Each row of a before or after table is a point. One or more steps were done to the points. Then noise was added and the rows were shuffled. The steps act on columns, c1 being the first. Write out the steps. A step turns or swaps two columns, mirrors them in a line or flattens them onto one, adds a multiple of one to another, or multiplies or shifts one. Angles are multiples of 10 degrees, from the lower column toward the higher: turns from -170 to 170, lines from 10 to 170 but not 90. Use the fewest steps. Two steps may share a column if one is a turn and the other turns, adds or multiplies; they go together, in the order done. Otherwise the lowest column goes first.

Before, 14 rows:
[[  0   2 -40]
 [ -1   9  10]
 [  8   0  21]
 [ 54   6 -12]
 [  8  73  49]
 [  8 -17  -2]
 [-11  41 -35]
 [-13  -3 -11]
 [ 40  12  25]
 [ 49  -5 -44]
 [ -2 -10 -20]
 [-23 -23  -9]
 [ 27 -17  26]
 [ 21  60  -4]]
After (14 x 3):
[[ -8   8 -42]
 [ 21 -11 -50]
 [  9  -3 -28]
 [ 32  15 -23]
 [-21  61 -55]
 [ -3   3 -87]
 [ 54  -1 -93]
 [ 39 -19 -23]
 [-11  -4 -61]
 [ -8 -20 -60]
 [-39  44 -84]
 [-45  74  -1]
 [  4 -12 -71]
 [ 47   8 -61]]
Steps: add -0.7 times c2 to c1; shift c3 by -50

Before, 10 rows:
[[ -8 -10  -5  -6 -19   5]
 [ 39  35 -18  38  26 -13]
 [ 40  37  -8  49   4  13]
 [ 33  17 -16  49  33  27]
 [ -6 -15 -16 -18 -19 -21]
 [ 20 -41  -4  22 -23 -15]
 [-19   8  30   3 -43  31]
 [ -1  34 -11  14  12 -39]
 [-21 -18   6   7  -2 -31]
 [-37  11 -25  12 -24 -28]]
After, 10 rows:
[[-52  16 -20  28   7  43]
 [ 23  40 -12  28 -36   4]
 [ 10 -37 -63  27 -42 -15]
 [ 15   5 -39  -2 -31 -26]
 [-31  21 -40  22  55  52]
 [-50  17 -45  40  40  14]
 [-30 -17 -27  37  18 -22]
 [ 12  -3 -13  -7 -32  -1]
 [  4 -18  75 -16 -67  27]
 [ 24 -11  15  26  -2 -20]]
Steps: turn c1 and c2 by 120 degrees; multiply c3 by 2.5; turn c4 and c6 by 40 degrees; multiply c5 by 1.6

Before, 11 rows:
[[-47  31  11   0 -18  42 -30  24 -13]
 [ 35  14  -9  -5  34  -4  15   8  -4]
 [ 19  21 -47  -2 -25  24  34   8 -18]
 [-10  28   3 -42 -18 -29   7 -19 -27]
 [-51  43 -40  11  29 -11   9 -12 -21]
 [  0   9   0   3   0 -72  53  15   9]
 [ -5  36  14 -19  16   5  18  61 -25]
 [ 49  27 -60  57 -29   4  13 -13 -59]
 [-40  22  35 -44  11 -50 -11 -41 -21]
 [ 30   8 -33  -1 -15 -30 -28  41 -26]
 [ 59  52 -16  -2  -7 -18   0  28  -1]]
After, 11 rows:
[[ 11   6  34  -6 -15 -29 -32 -46 -16]
 [-21  42   5  13 -48 -15   8  -8  22]
 [ -2  30  13 -43  11 -29  10  -7  28]
 [ -2  37 -21 -15   0   8  15 -57 -30]
 [  7  19  50  -2 -22  23  32 -22   6]
 [ 13  15 -19  -5 -26  -3  16  -6  -1]
 [ 19  22  62  57 -27   6  12 -33  50]
 [-19  31   6   1  20  40 -28 -25 -11]
 [  0  10  -1   4  -1 -74  55  -2 -17]
 [ 26  54  17  -2 -11 -19   3 -17 -20]
 [-16  22 -33 -44  17 -49 -12  10  43]]
Steps: multiply c1 by 0.4; turn c3 and c5 by 130 degrees; turn c8 and c9 by -130 degrees

Before, 12 rows:
[[ -4  10 -23  -8  13   4 -17   3  -6  13   5  22]
 [ 22  22  -8  -6  -1 -21 -26 -16  15   9 -29  37]
 [ -3 -27  -9  -3 -21  -4  -4   9 -14   0  34   5]
 [ -3  17  11 -15  18   1  -5 -12  15  -5  13  -1]
 [  7  17 -11   4  -4  17 -19 -29   5   0 -11   4]
 [-21 -14  -2  -3 -12 -19 -21   3 -36   1  23  -5]
 [  6   8 -10  12 -11 -13   2  10 -21  14  11  -2]
 [ 21  33  14 -19   6  15 -19  -7   6  -6 -39  35]
 [ 10 -20  -4 -21   1  -6 -12   0 -23  16  13 -13]
 [ -8  -3  11  17  12  21 -26   4  22   8   6 -16]
 [  4 -15 -14  -6   5  -9 -18  15 -20 -21  28 -21]
 [-16 -18 -14 -15  -4 -11   2   9 -11  -6   0 -13]]
After:
[[-10 -24 -14  15  -6   0 -12   8  -6  18   0  19]
 [  6 -13  21  51  11  -5   1 -13   3   4  15  18]
 [ -2  -8 -14  31  24 -19   6  -1  -4  15  -5  40]
 [ -8  40 -20 -71 -15  -3  -3   8  -7  20  26  22]
 [ -7  47  -1 -41   5 -11  -5  -1  -5  19  -2   6]
 [-13  42 -11 -40   3  -2 -10   6 -14  -9   3   6]
 [ 12 -34  17  95   0 -19  14  -8  12 -31 -26  54]
 [  6 -29 -13  44   4 -19  17 -29   8  -8  -8  24]
 [ -6  28  -7 -35  13 -18  -7  12  -7   2  33  -1]
 [-31  22  -8 -35 -11 -21 -20   3 -26  17  16  14]
 [  8  -9  15 -16   3 -24  19   4   6  12  -1   3]
 [ 20 -26  -9  61   3 -26 -23 -17  19 -10 -28  58]]
Steps: flatten c1 and c9 onto the line at 40 degrees; multiply c2 by 3; turn c2 and c4 by 120 degrees; turn c3 and c5 by -30 degrees; swap c6 and c7; turn c10 and c11 by -40 degrees; shift c12 by 20

Before, 9 rows:
[[ -8   7  38   0  28   9  19 -39  13 -45 -18 -12  17  15 -10   1  17  14]
 [ 20  -2  24  -2  10 -43   0  -6 -21 -45 -39 -30  14   8   6   2   4  15]
 [  6  -4  11   0   8   0  36 -11 -36 -31 -18 -47   2 -26   1 -31  16   1]
 [ 28 -34  -8  17  37  17  16  -9  -7 -31  -5  25  20 -38   0  21 -44 -18]
 [  2 -57  10  -4  21  23 -32 -20   5 -35  16   7  21 -25  -5   7 -34 -33]
 [-27  -5  77  -9 -19 -19  64  31  31  -6  11 -13 -56 -43 -14 -47  30  35]
 [ -1 -37  12  29 -27 -12  51   9  20  18   3 -42 -35 -59  -1 -30  25  63]
 [-19 -31   0   2  59  -6   1 -18  -8  13  36  28  13 -26  13 -13 -30 -17]
 [-25 -12  19   2  -8   8  30  10   8 -25 -14 -10 -73 -23 -11 -27  27  51]]
After:
[[ 30 -36 -15 -47  38  18  32   1  -9 -30 -28 -22   9 -24   1  21  13 -19]
 [-25  -1  94  28 -18 -18  29 -40  31  -6  56  14 -47 -71 -15 -46 -14  40]
 [  9  -3  -3  15  10   0  19 -16 -31 -29  16  47  12 -39   2 -32 -10   2]
 [ 21  -1  14   6  11 -43 -10 -24 -19 -42 -41  26  12  -1   5   2   0  14]
 [ -2 -33  19  -2 -25 -17  54  -1  22  21  35  42   3 -60  -4 -32 -39  63]
 [-20 -31 -17 -22  60  -7  24 -12 -10  11  49 -27  -8  -5  15 -14  18 -17]
 [-26 -15  27  20  -9  11  20  -9   5 -23  10   9 -54 -31 -10 -26 -18  49]
 [ -7   7  -9  11  27   9 -19 -57  14 -44 -20  10  28 -15  -9   1 -12  14]
 [  1 -57  -9 -20  21  25  32 -19   2 -35  11  -6  -4  29  -5  10  25 -33]]
Steps: turn c3 and c8 by -50 degrees; multiply c3 by 1.3; turn c4 and c17 by -130 degrees; add -1 times c17 to c13; mirror c7 and c14 in the line at 130 degrees; add -1 times c16 to c11; multiply c12 by -1
